Every row gives one point. Examples show where two turns around zero, p and q, send a point. Write where each new point lands after one turn and then the other. Backwards means that the second turn is done in reverse. Each puzzle has new turns, and all numbers are rounded.
In the rows, 128 means zero.

Turn p:
[116 144 166] => [ 93 134 152]
[164 145 171] => [119 104 181]
[149 104 100] => [159 107 108]
[ 92 114  98] => [128 149  84]
[115 104 109] => [132 125  95]
[132 156 124] => [137 147 147]
Turn q:
[171 124  99] => [106  87 106]
[151 129 140] => [137 104 134]
[ 87 139 111] => [123 171 112]
[ 93 100 167] => [135 158 179]
[138 148 123] => [139 120 110]
Where do these land?
q, then p: [156 168 159] => [162  81 132]
q, then p: [136 117 105] => [120 140 105]
p, then q backwards: [ 75 152 142] => [ 84 106  94]
q, then p: [140 121 127] => [121 121 118]
p, then q: [114 112  89] => [108 111  92]
q, then p: [147  99 146] => [ 96 106 125]

Turn p:
[ 99 155 156  98] => [ 83 134 162 120]
[134 126 168 138] => [126  94 151 134]
[131 138  84 145] => [154 164 112 138]
[153 121 155 113] => [130  99 139 103]
[123 100  76 146] => [147 150  76 145]
Turn q:
[154 130 143 115] => [114 142 136 103]
[125 148 133 106] => [118 155 123 134]
[147 126  65 112] => [142 125  65 108]
[ 96 108 167 150] => [118 103 171 157]
[142 129 155 104] => [ 99 146 141 115]
[104 127 105 180] => [176  97 131 151]
Where do these land?
q, then p: [114 115  81 117] => [150 152  88 133]
q, then p: [158 142  96 125] => [137 155 121  92]
p, then q: [100 128 138 144] => [147 112 145 143]
p, then q backwards: [113  94 155 151] => [ 92  94 116 132]
q, then p: [155 160 170 104] => [ 97 143 181 122]

Turn p:
[176 117 149 145  97 110 125 143] => [156 125 125 149 114  91 125  85]
[104 164 127  86 107 123 112 101] => [109 141 112 101 154 150  79 122]
[167 137 149  81 180 163 132 143] => [141  87 178 166 149 133  93 159]
[ 97 147 137 164 167 141 114 128] => [103 146 141 141 161 143 170 143]
[130  94 155 136 103 126 150 162] => [130 132 106 159  93  89 129 134]
[104 123  84 132 130 164 133  94] => [121 124 121 107 110 190 143 140]
[123  99 140 161 149  94 110 127] => [126 113 114 122 146  96 175 123]
[126 143 103 101  96  88 163  87] => [105 126 128  65 100 126  93 102]
[124 127 107 145 123 142 113 167] => [161 158 124 139 125 132 145 145]
Turn q:
[ 82  80 158 112  89 139 103 139] => [156 153 162 123  57 118 134 114]
[125 169 158 115 161 114  90 109] => [133 154 168 147 171 120 125 164]
[169 131 145 182 123 147 126 119] => [157  99 136  98 165 155 134 104]
[102 118  75 108 117  93 127 123] => [105 129 104 169 107  85 124 111]
[127 139 123 161 176 140 147 109] => [108 122 126 144 164 168 156 124]
[ 92 156 118  81  85 116 139 109] => [112 176 119 146 107 107  74 120]
[155 114 137 134 106 111 165 127] => [128 134  97  87 133 120 132 108]
[150 107 128 114 138 162 122 143] => [116  97 143 105 109 139 130 146]
[149 139 111 144 156 131 132 175] => [139  90  98 133 138 141 142 163]
Where do these land?
q, then p backwards: [142 150 123 111 135 107 144  98] => [102 153 156 121 128 108 116 126]
q, then p: [128 154 121 101 141 138  89 122] => [130 140 115 155 155  97 150 132]
p, then q backwards: [151  76 101 154  87 135 153 138] => [ 94  78 121 138  96 126 132 175]
q, then p: [112 160 147 163 131 166 103 149] => [157 112 143 188 125 140 138 114]
p, then q: [110 168 125 147 113 112 104 154] => [118 139 120 147 174 136 109 156]
p, then q backwards: [100 131 157  76 151 113 113  99] => [183 165 100 109 143 138 140 118]
p, then q backwards: [135  72  92 155 130 154 161 125] => [104  75 126 136 140 151 127 181]
p, then q: [136 153 161 115 125 137 114 136] => [142 122 149 150 154 134 148 129]
p, then q: [151  89 100 128 138 117 167 153] => [153 135 102  81 108  95 119 120]
p, then q: [ 99 148 139 159  93 151 140 151] => [150 135 110 159 153 154  89 116]
p, then q: [145 106 143  99 166  78 120  84] => [ 90 143 146 123  93  90 184 133]

Turn p:
[149 128 111 113 132 152 138 159 160] => [111 141 128 116 148 130  82 107 119]
[151 153 117 151 128 121 131 142 124] => [160 143 115 137 125 129 108 120 139]
[ 95 129 104 141 154 107 103  98  93] => [127 150  94 136 117 128 184 153 137]
[105 147 133 151  67 151 158 124 163] => [139 140 200 134 142 155 105 147 151]
[156 135 117  78 112  82 121 149 132] => [155 126 117  91 123 105 106 139  74]
[148 127 167 110 144 179 119 174  88] => [116  83 108 172 171  90 108 100 125]
[133 130 105 139 155 100 122  83 154] => [120 163 118 105  78 138 145 124 134]
[100 100 157 134 152 115 134 132 140] => [108  97 124  98 128 132 147 127 155]
[125 106 121 144  84 138  91 136 151] => [112 118 135 142 120 161  95 172 122]
[124 150 144 100 134 136 146  93 111] => [128 135 156 137 122  94 160 110 117]
[121 103 132 147 146 126 145 118  92] => [133 112 112 138 134 147 168 109 136]
Turn q:
[110 145 109 125 104 145 169 158 148] => [116 124 105  95 141 167 158 128 151]
[125 156 172 122 156 146 145 154 142] => [106 176 107 139 105 160 124 119 134]
[116 141 141 105 106 119 120 132  97] => [103 116 143 106  96 119 126 129 126]
[140  84 109  88 130 156 124 104 113] => [141 111  94 112 133  74 121 102 119]
[133 141  93 150 169 127  97 141 160] => [137 120 105 170 158 148 102 164 128]
[136 115 151  92 125  85 130  94  94] => [106 140 165 107 120  80 120 119  93]
[113  84 104 147  94 142 147 160 150] => [163 101 122  96 157 158 131 100 156]
[110 143 119 165 128 103 148 138 101] => [103 108 164 145 139 154 148 121 129]
[122 144 144 128 154 140 105 101 149] => [130 157 120 157 122 108 116 150 145]
[177 128 137 157 115 115  95  98 127] => [176 128 155 152 111 112 134 151  98]
Where do these land?
p, then q: [151  98 135 132 143 105 107 115 130] => [140  92 125  98 131 114 141 120 138]
q, then p backwards: [ 91 138 129 120 133 120 113 144 135] => [117 122 134 145 128 143 114 141 161]
p, then q: [118 156 166 117 131 115 133 138 152] => [135 153 146 100 132 125  93 139 112]
q, then p: [141 138 117 124 111  99 140 128 142] => [127 114 120 128 153 104 130 110 122]
p, then q backwards: [151  68 110 173  97 166 108 144 135] => [119 152 113 160 168 122 110 204 126]
q, then p: [136  87 134 101 131 137 114 114 143] => [140 142 104 119  94 113 126 138 101]
p, then q: [ 74 148 126 152 146 163 159 132 149] => [115 193 112 140 146 142 118 151 157]
q, then p: [151 164 123 127 107 109 106 108 122] => [159  93 125 125 162 130 115 131 124]
q, then p: [116 133 114 125 136 153 183 117  31] => [129 127 176 104 128 179 218 130 135]
p, then q backwards: [151 150 126 109 145 115 118 139 140] => [137 108 141  93 132 136 114 119 128]

Turn p:
[135 131 105 131 123 112 127 140 128 120 167 113] => [132 143 102 129 142 131 115 145  97 133 144 127]
[137 141 141 144 126 143 110 140 111 123 121  91] => [146 107 122 105 117 116 110 150 143 125 147 117]
[116 148 114 134 115 110 131 114 110 160 116 147] => [109 139 125 124  95 155 116 120 130 131 113 151]
[119 147 132 148 108 152 154 128 116 145 114 142] => [118 127 142 127  89 118 119 134 133 152 102 126]
[129 137 143  63 134 116 138 116 162 106 143 119] => [102 157 154 120 160 112 145 103 109 100 160 111]
[139 125 119 145 123 137  98 106 124 100 145 128] => [147 126 108 155 124 112 131 137 133 125 158 145]
[160 125 118 139 148 117 135 107 135 138 113 135] => [126 129 107 143 120 131 134 124 136  93 104 125]
[137  69 132  66 128 138 133 115 123 106 122 126] => [108 126 120 116 186  91 155  86 146 129 133 139]
[112 138 111 123 168 115 142 125 123 141 140 136] => [119 118 118 136 122 157 125 101  99 124 123 113]
[128 122 142 149 119 110 133 122 116 115 125 139] => [137 121 138 141 130 123 110 133 126 122 116 153]
[120 128 145 148 129 136 135 124 121 178 123 147] => [141 139 135 127 101 149 114 110 148 144  94 121]
[112 141 123 140 118 115 136 103 152 127 123  93] => [ 99 134 135 148 128 136 101 148 140 116 145 112]
[119 114 138 133 125 164  92 225 142 106 110 149] => [179  98 158  91 148 135 190 172 123 171 124 124]
Turn q:
[152 118  95 124 113 129 107 124 155 102 110 147] => [153 114 111 111 121 107 134 112 125 118  82 113]
[112 115 151 101 109 127  91 169  83 155 138 106] => [117 136 141 142 153 157 122 181  85 134 118 166]
[124 112 172  98 141 109 131 160 119 155 152 135] => [123 101 137 129 146 130 134 155 102 135 168 171]
[114 108 114 120 107 178 104 160 139 136 126 143] => [144  98 141 113 158 161 113 140 130 138  86 126]
[140 157 120 151 115 136 132 101 166 109 135 135] => [128 124 142 116  94 125 151  95 150 126 114 103]
[111 121 139 135 126  98 134 131 137 139 137 104] => [ 99 130 122 130 119 130 125 120 104 146 145 135]
[143 143 132 116 143 147 128 108 132 119 110 105] => [123 135 122 123 122 135 133 136 135  91 135 100]
[154 137 112 137  94 146 147 109 127 116 108 143] => [169 141 131 141 124 131 143 106 137 125 112  97]
[151 137 103 148 114 153 101 120 135 127 130 155] => [157 129 147 117 115 131 124 112 147 116  86 132]
[137 172  93 139 144 122 146 118 136 120 110 134] => [142 157 127 103 103 104 124 126 155 132 133  97]
[100 141 143 122 142 110 145 114 113  98 131 129] => [ 99 140 120 144 138 104 150 136 148 138 146 123]
[121 126 145 154 148 114 132 112 128 130 103 135] => [113 137 142 136 137 101 112 106 129 117 144 121]
[145 143 114 153 133 129 160 128 140 105 111 118] => [138 129 122 138 101 113 118 119 142 134 136  86]
[119  94 143 128 156 110 134 134 104 136 171 114] => [105 116 105 153 126 136 113 138 130 133 155 176]
[ 96  96 142  93 134 113 129 130 107 172 149 118] => [110 134 109 122 165 156 125 137 105 138 158 174]
Where do these land?
q, then p backwards: [124 115 121 157 111 167 138 152 124 160 126 133] => [ 87 118 158 154 138 108 125 139 126 149 140 125]
q, then p: [129 118 110 145 150 156 148 143 127 124 143 151] => [147 153 119 142 147 140 153 138 153 119 129 116]
p, then q backwards: [133 147 148 142 101 114 116 107 151 106 143 117] => [143 144 147 139 153 123 132 134  85 140 116 126]
p, then q backwards: [126 111 123  97 111 112 168 135 118 109 103 142] => [ 92 120 146 126 127 109  80 124 141 123 126 143]
p, then q: [116 108 159  95 132 153 106 133 127 128 108 114] => [112 100 106 110 123 135 149 110 122 110 163 134]
q, then p: [119 151 102  97 118 126 133 111 114 121 115 156] => [105 137 129 114 119 131 139 129 102  93 115 101]
p, then q backwards: [150 116 106 143 155 126 127  98 119 108 128 105] => [145  88 133 119 154 128 139 119 126  99 123 115]
q, then p: [107 100 117 115 101 139 124 122 136 146 160 145] => [120 126 118 142 110 125 158  93 145 136 101 115]
q, then p backwards: [176 147 118 102 118 106 114 106 141 126 136 109] => [173 170 113 121 144 133 115 135 122 134 127 154]
p, then q: [133 119 168 151 148 105 103 141 118 109 119 124] => [146  86 122 146 121 108 128 131 126  90 119 138]
p, then q: [118 127 118 151 151 120 115 140 157 139 115 144] => [141 109 138 148 128 148 106 128 138 122 130  96]
p, then q: [107 160 164 148 144 144 160 104  99 162 143 123] => [110 154 143 139 128 152 151 108  84  95  88 134]
q, then p: [117 107 131 136 105 116 104 157 108 157 154 115] => [154 116 131 115  92 137 144 110 141 156 108 150]
q, then p: [136 165 107 113 146 109 136 146 152  97  99 113] => [ 96 140 121  84 160 140 106 154 116 124 143 130]

Turn p:
[118 182 119 117 137 106 143 136 146 131 105 102  95 178] => [134 125 167 129 143 132 106 131  89 177 127 170  96 139]
[ 72 120 110 205 148 148 123 138 141 153 141 103 106 145] => [122 102 212 144  97 104 153 155 147 111 117 121 107 154]
[140 182 110 123 146 122 138 134 116 152 141 171 103 121] => [148 135 146 113 164 167 128 145 146 163  93 127 123 107]
[104  95 121 106 155 120 129 153 149 111 106 129 102 125] => [123 158 128 129  96 111 106 136 138 145 153 114  88 124]
[130 131 116 117 146 103 143 108 150 141 112 149 176 116] => [ 97 129 126 136 163 142  99  89 145 115 128 116 117 116]
[151  97 188 158  67 124 133  95  83 158 115 116  92 127] => [130 116  85 113 109  78 202 107 119 127  78 164 146 139]
[147 125 136 141 148 157 133 162 145 143 162 106 144 113] => [143 138 158 105  96 158 121 118 132  98 129 117 153 141]
[130 141 122 118  54 161 132 114 140 152  99 113 141 145] => [116  70 110  85 144 113 138 122  75 116 124 130 119 133]
[164  96 109 118 124 143 130 118 154  84 122 139 159 135] => [156 126 101 138 137 123 108 106 120  88 172 115 124 106]
[122 115 136 128 150 105 114 153 139 125 116 158 110 131] => [121 159 137 139 112 128 134 127 137 147 132 119 107  95]
[148 150 146 115 144 115  91 103 145 134 104 140  98 107] => [129 162 123 122 158 135 166 107 124 168 142 114 118 135]
[156 131  99 119 152 138 133 142 124 127  94 117 107 102] => [162 157 127 118 135 121 107 121 117 140 114  92 111 144]
[130 127 148 122  86 106 102 127  36 124 189 128 198 134] => [ 96  93  73 179 118 159 133 154 123 107  93 144 222 116]
[126 124 121 113 107 104 121 101 150 137 166  98  93 132] => [128 125 111 133 124 157 156 139 126 125 139 164  96 169]
[ 89 114 144 151 128 117 140 139 140  79 114 131 110 104] => [111 168 139 128 126  79 127 161 141 113 149 138 119 122]
[123 119 121  96 156 180 144 124  91  98 161 149 214 131] => [132  87 107 135 129 142  62 128 169 107 157 102 201 109]
Turn q:
[108 145 103  98 175 137 131  82 165 186 137  98 139 120] => [128  61 121 118 135 104  64 135 144 111 143 150  95 155]
[125 153  78 115  89 135 116 112 136 151 141 129 157  84] => [117  94 132 161 120 119 108 113 148 138 103 182 120  88]
[160 178 128 105 101 117 138 119 116  93  63 149 148 127] => [ 90 144 116 159 156 134 121 142 121 162  86  84 105  81]
[112 110 111 108 155 169 115 112 180 146 130 126 122  98] => [128  85 129  92 124 147 102 110 119 139 127 169  96 153]
[146  65 125 163 123 126 103 136  96 129 141 136 161 137] => [139 115 134 128 108 144 162 143 102 109 111 137 198 133]
[ 91 141 113 146 165 148 123 106 122 132 130  99  75 140] => [177 126 128 115 104 113  99 110 155 136 133 107 108 172]
[150 143 119  86 130 106 138 124 128  77 136 135 148 106] => [109 125 118 157 161 112 134  95  85 139 128 121 114 101]
[106 133 109 129 140 116 144 102 176 152 126  83 123  99] => [117  75 105 113 117 117 103 105 163 137 160 137 109 133]
[108  90 153 134  85 131 111 153  96 118 150 145 153 175] => [152 155 138 158 132 169 181 154 123  89 127 138 156 131]
[110 120 163 176 109 134 121 113 144 132 150 137 130 141] => [151 130 152 122 135 157 142 146 155 145 162 136 157 135]
[188 162 139  99 120 115 117 188 127  92 111 121 142 131] => [113 165 106 118 133 113 144 141  77 125 121 108 104  57]
[156 175 138 126 138 115 160 162 105 105 115 169 128 128] => [ 92 183 149 145 131  99 127 142 101 149 126 102 115 110]
[169 169 131 104 136  73 119 153 122  98  96 168  86 145] => [105 169 160 108 157  91 144 116 116 124 102  65  99  90]
[145  78 139 166 118 149 134 142 107 117 160 128 126 176] => [165 147 121 121 121 130 183 161 114 126 132 137 170 159]
[100 107 192 168 128 132 110 136  87 130 138 126 118 132] => [156 173 139 123 118 170 120 130 138 111 154 112 181 145]
[ 82 117  92 128 139 127 148 129 144 152 110 120 127 116] => [105  97 128 136  90 131 121 114 154 120 129 134 104 158]
[120  93 143 125 126 146 146 108 126 166 143 108  92 121] => [134 133 103 100 136 126 118 119 161 115 132 156 145 172]
Where do these land?
p, then q backwards: [ 98 133 126  91 128 139 131  85 120 130 110 106  86 179] => [128 139  91 143 147 166 168  94 178 116 150 116 133 123]
p, then q backwards: [148 128 112 147 125 105 101 113 161 111 113 131 127 160] => [110 144 125 100 125 116 126 138 139  86 161 136 147 135]
p, then q: [ 97  89 106 101 127 121 109 102 112 147 105 135 119  74] => [147  95 105 121  92 104 146 120 168 114 140 110  80 136]
q, then p: [130 167 157 136 115 115 114 138 109 170 115 139 193 117] => [ 94 160 153 118 112 126 146 168 121 100 143  83 168 116]
q, then p: [113 118 208 134  93 126  90 124 123  92 112 108 139 114] => [164 107 145  93 149 150 110 127 144 108 151  84 175 170]
p, then q: [134 153 135 138 151 142 179  93 108 132 195 123 174 121] => [127  81 154 113 148 181 147 161  66 152 131 130 113 132]
q, then p: [117  98  91 107 149 117 145 125 186 142 133 126 123 127] => [130 117  94 140  95 111 128 136 164 139 143 157  85 116]
p, then q backwards: [157 166 111 100 106 141 127 116  89 130  90 103  93  92] => [181 110 139 118 156 173 139  94 113  97 116 123  99 155]
q, then p: [154 137 138 140 120 177 128  96 119 108 142 114 143 145] => [153 125 143 135 118 156 121 103 119 129  88  91 131 110]
p, then q: [171  97 160 102 124 105 109 145 122 154 147 124 113  66] => [130 117  98 176 127 109 116 149 152 167 101 136  68 118]
q, then p: [ 97 100 106 170 127 145 162 157 133 161 113 112 119 136] => [116  88 121 103 119 135 125 149  94 103 139 161  95  97]
p, then q: [133 122 103  93 128 119 137 129  96  93 174 132 127 176] => [134 125 161 102  92 128 157 141 108 145  96 171 155 110]
q, then p backwards: [105 118 137 128 135 135  75 157 169 142 118 142 150 128] => [128 141 114 132 111 144 134 165 173 153 165 137 132 153]
q, then p: [141 151 120 148  96 151 185 184 116  88  97 141 102 169] => [127 124 174  81 148 135 107 156  94 142  63 167  98 146]
p, then q: [115 115 111 184 122 116 115 142 177 151 147 177 114  96] => [113 170  92 110 133 140 123  88 130 172 173 117  90 142]
q, then p backwards: [124 144 124 139 153 122 129 143 125  87 155 107 129 138] => [151 110 124 127 134 144  98 132 139 102 102 118 114 148]
p, then q backwards: [142 138 132 118 177 101 138 127 111 140 109 156 125 137] => [124 165 126 134  98 137 123 104 114 106 117 139 108  96]
